Rows are points. The ring and each string are closed loops that go straight from each point to the next, and from the last back to the first. Before rounding, they use only three directions, however many columns there are. How many times does the string pass through the ring? Passing back the other way cancels.
In the rows, 128 means zero.

Ring:
[[104 132 150]
 [124 152 147]
 [123 125 108]
 [ 99  82  77]
 [108  78 107]
 [107 109 143]]
String, 30 rows:
[[ 87 133 131]
 [ 93 118 122]
 [ 83 113 117]
 [ 80 117 135]
 [ 91 116 153]
 [ 93 106 144]
 [ 83  97 122]
 [102 104 123]
 [ 87  94 118]
 [ 92  91 132]
 [117 102 154]
 [130 115 153]
 [117 114 135]
 [ 84 106 117]
 [ 96 115 128]
 [114 123 138]
 [127 130 147]
 [110 120 128]
 [ 94 139 132]
 [102 160 143]
 [150 181 172]
 [152 164 161]
 [151 179 160]
 [122 156 134]
 [137 164 145]
 [107 140 123]
 [ 93 122 112]
 [129 130 138]
 [137 136 148]
 [103 128 128]]
Times through: 1
String, 21 rows:
[[131 130 151]
 [102 116 126]
 [ 75 118 133]
 [109 126 165]
 [139 121 173]
 [103  91 138]
 [ 81  86 101]
 [115 105 121]
 [133  89 121]
 [131 109 127]
 [ 76  77  78]
 [ 63  46  47]
 [108  62  82]
 [139 100 127]
 [105 101 112]
 [124 107 129]
 [143 108 152]
 [106 108 121]
 [ 76 104 124]
 [ 85 126 158]
 [116 138 167]]
Times through: 2

Ring:
[[139 136 105  99  98 151]
 [142 148 120  87  86 150]
 [139 154 133  88  84 135]
 [128 139 147 103  96 112]
 [113 109 152 129 120  87]
 [107  98 145 145 134  77]
 [101 102 106 173 154  71]
 [105 116  82 176 154  83]
 [116 125  74 156 140 110]
 [128 128  86 128 120 134]]
String (30 x 6):
[[127 155 147 106  94 102]
 [138 167 155  80  73 122]
 [136 125 153  84  87 135]
 [131 127 132 103 101 128]
 [133 150 116 106  97 129]
 [132 141 116 109 102 129]
 [137 166 101 106  94 135]
 [147 168 106  84  80 157]
 [151 147 124  67  73 171]
 [154 160 120  63  67 174]
 [152 166 122  66  68 167]
 [137 119 142  85  91 144]
 [128 111 138 105 106 126]
 [128 128 131 109 104 121]
 [132 123 159  90  91 124]
 [127 119 173  92  93 110]
 [120 102 151 115 113 107]
 [119 124 122 130 119 103]
 [112 127 125 145 128  82]
 [ 96  87 151 163 148  54]
 [ 97  65 154 158 150  66]
 [107  80 141 145 139  87]
 [115 112 120 140 129  97]
 [109 126 108 158 138  80]
 [114 112 121 140 129  96]
 [110  93 136 141 134  91]
 [107  80 151 139 135  85]
 [115 108 134 133 124  96]
 [116 126 131 133 120  91]
 [119 148 140 125 108  87]]
Times through: 3

Ring:
[[137 111 131 121 112 157 120 100 103]
 [153 142 136 113 115 168 146  75 100]
 [153 175 146 120 124 156 145  74 103]
 [142 179 145 132 132 138 136  95 113]
 [122 156 128 148 142 119 137 140 136]
 [105 115 110 157 142 109 131 178 151]
 [100  88 111 154 133 111 105 180 143]
 [111  85 123 140 119 128  89 148 119]]
String, 24 rows:
[[137 152 124 134 134 141 161 117 129]
 [143 155 128 129 131 148 160 105 122]
 [156 160 123 119 128 165 193  89 121]
 [172 183 146 105 118 181 175  43  94]
 [150 166 160 117 114 156 105  63  85]
 [132 137 136 131 124 140 119 111 112]
 [154 135 116 116 122 171 189  93 120]
 [172 157 134 100 112 190 185  48  96]
 [164 170 152 107 113 174 142  47  86]
 [136 149 144 129 123 141 113  99 105]
 [138 138 124 130 128 147 154 114 123]
 [154 179 133 123 132 156 180  86 119]
 [145 204 148 135 140 134 151  92 118]
 [124 180 149 148 140 113 107 122 121]
 [117 151 143 148 134 113  92 134 120]
 [122 129 119 143 135 128 140 144 136]
 [107 113  93 159 150 112 170 191 169]
 [ 92 109 106 168 149  92 121 204 163]
 [103 123 130 156 137 103  88 164 133]
 [116 129 133 146 131 119 101 141 124]
 [122 120 108 143 137 131 159 153 144]
 [108 131 100 161 154 106 168 187 168]
 [112 164 133 158 148 100 117 155 141]
 [124 159 144 143 134 121 105 122 118]]
Times through: 5
String (27 x 9):
[[127 144 117 142 140 130 160 139 140]
 [128 145 133 138 131 131 125 122 121]
 [132 139 127 135 130 138 139 121 124]
 [150 164 127 125 132 155 179  96 123]
 [165 194 151 113 124 166 160  53  97]
 [154 181 162 117 117 156 114  57  85]
 [142 154 148 124 120 149 116  86  99]
 [140 135 123 126 125 153 156 108 120]
 [165 149 125 107 118 182 192  68 108]
 [168 163 143 103 112 183 163  47  90]
 [153 164 154 116 115 160 120  64  89]
 [141 153 145 126 122 146 119  91 103]
 [146 150 128 124 126 155 163  98 118]
 [156 174 134 120 129 160 177  81 115]
 [151 201 153 127 133 144 144  76 107]
 [134 190 155 139 136 123 111 101 111]
 [130 173 125 146 147 123 164 134 142]
 [126 138 106 145 144 129 180 152 152]
 [120 133 127 144 133 124 121 140 129]
 [111 131 131 151 135 111  99 151 130]
 [ 95 108 103 166 148  97 129 200 163]
 [ 97  95  88 164 150 104 158 210 174]
 [113 103  93 150 142 124 172 179 161]
 [123 127 127 140 129 129 120 134 125]
 [109 129 132 152 135 109  93 153 129]
 [101 128 107 165 152  97 139 192 163]
 [115 141 104 157 152 112 173 174 163]]
Times through: 0
